Every row gives one point. Before rounding, the points of a table are all equally far from one centre. They may lie mostly on one side of it. Where is the centre, to within rounding?
In the rows, zero is written as 128.

Points:
[[101 161]
 [103 162]
 [120 162]
 [126 161]
 [ 97 159]
 [101 161]]
Centre: [113 129]

Points:
[[124 184 150 137  97 129]
 [133 138 142 126 178 186]
 [130 176 132 102 165 136]
 [ 98 147 126 125 142 170]
 [150 170 120 106 167 117]
 [119 152  92 112 135 126]
 [140 171 101 124 104 185]
 [137 181 113 105 154 138]
 [139 188 120 118 131 116]
 [153 177 119  77 148 127]
 [105 137 159  75 142 132]
 [ 97 135 113 106 116 125]]
Centre: [163 127 145 116 119 148]

Points:
[[158 135  83 111 102 131 118 179 128 140  91]
 [150 160 101 128 123 166 111 167 113 166  88]
 [142 102  91 101  97 130 133 167 114 163 112]
 [148 131  77 123 127 160 124 177 139 159 100]
 [167 134 101 113 118 156 130 164 114 133  85]
 [174 120  83 125 138 159 122 141 121 173  90]
 [156 109  89 107 134 146 123 162 125 127  96]
 [172 121  85 142 128 160 116 142 130 145 103]
 [150 139  86 102 125 147 139 175 143 154  86]
 [174 133  88  96 111 139 123 153 109 160  89]
 [181 133  91 111 107 146 131 154 119 160 105]
 [168 157  93 102 130 144 120 158 115 163 110]
 [164 143 104  97 124 147 140 172 115 153  85]
 [145 149  80 108 104 135 135 175 117 157  86]
 [153 119  85 104 103 142  89 143 137 152  95]
 [153 144  80 116 120 146 124 153 104 160  63]
 [182 133  82 115 108 123 135 157 114 168  96]]
Centre: [139 127 112 130 126 124 121 148 126 163  95]

Points:
[[ 99 105 197 122 152 112 131 140 145 103 170 128 163 149 143 179 108 115]
 [132 109 159 118 131 142 104 108 140 124 150 137 208 131 126 157 135 106]
 [121 112 174 122 127 132 140 130 150 105 149 123 181 124 175 171 138 117]
 [125 135 164 138 152 118  74 141 143 103 160 135 153 163 143 177  92 121]
 [101  99 180 149 134  96  88 125 160 138 155 140 160 164 140 162 116  93]
 [111  79 173 172 156 109 124 116 135 136 162 152 150 131 173 162  95 151]
 [109  88 175 100 134 129 132 165 120 102 154 124 162 177 164 128 136 104]
 [101 120 169 111 105 105  76 142 131 122 168 139 173 147 143 159 108 103]
 [112 115 159 127 172 101 137 115 146 124 169 144 153 179 120 136 109  99]
 [101 104 178 102 169 104 100 166 135 117 163 121 154 141 133 148 114 121]
 [131 100 155 131 148 129 111 129 180 155 169 151 156 169 148 139 109 113]
 [ 68  83 185 124 127 132 117 117 141  96 186 148 172 141 145 153 125 118]
 [102  83 192 115 140 125 126 153 144  81 185 160 152 137 132 151 132 116]
 [117  95 179  89 161 128  88  89 136 128 157 126 165 152 111 161 134 127]
 [104 103 132  96 146 108  91 126 148 110 159 153 174 172 131 179 137 106]
 [115 129 166 120 148  78 116 138 135 127 125 138 177 134 131 162 111 107]
 [110 103 202 133 127 120 136 133 161 121 181 131 161 143 131 163 101 126]
 [122  94 140  77 151  85  98 129 121 141 135 144 147 155 137 169  91 102]
 [102 115 168 123 134 117  93 152 139 126 138 129 192 167 135 175 100 119]
 [116 117 188 133 147 129 115 175 119  83 161 136 132 131 123 170 113  97]
 [106 118 185 107 122 112 101 132 144 120 172 127 176 145 156 140 104 101]]
Centre: [114  91 146 129 125 133 116 120 123 111 134 142 130 145 133 147 117 129]
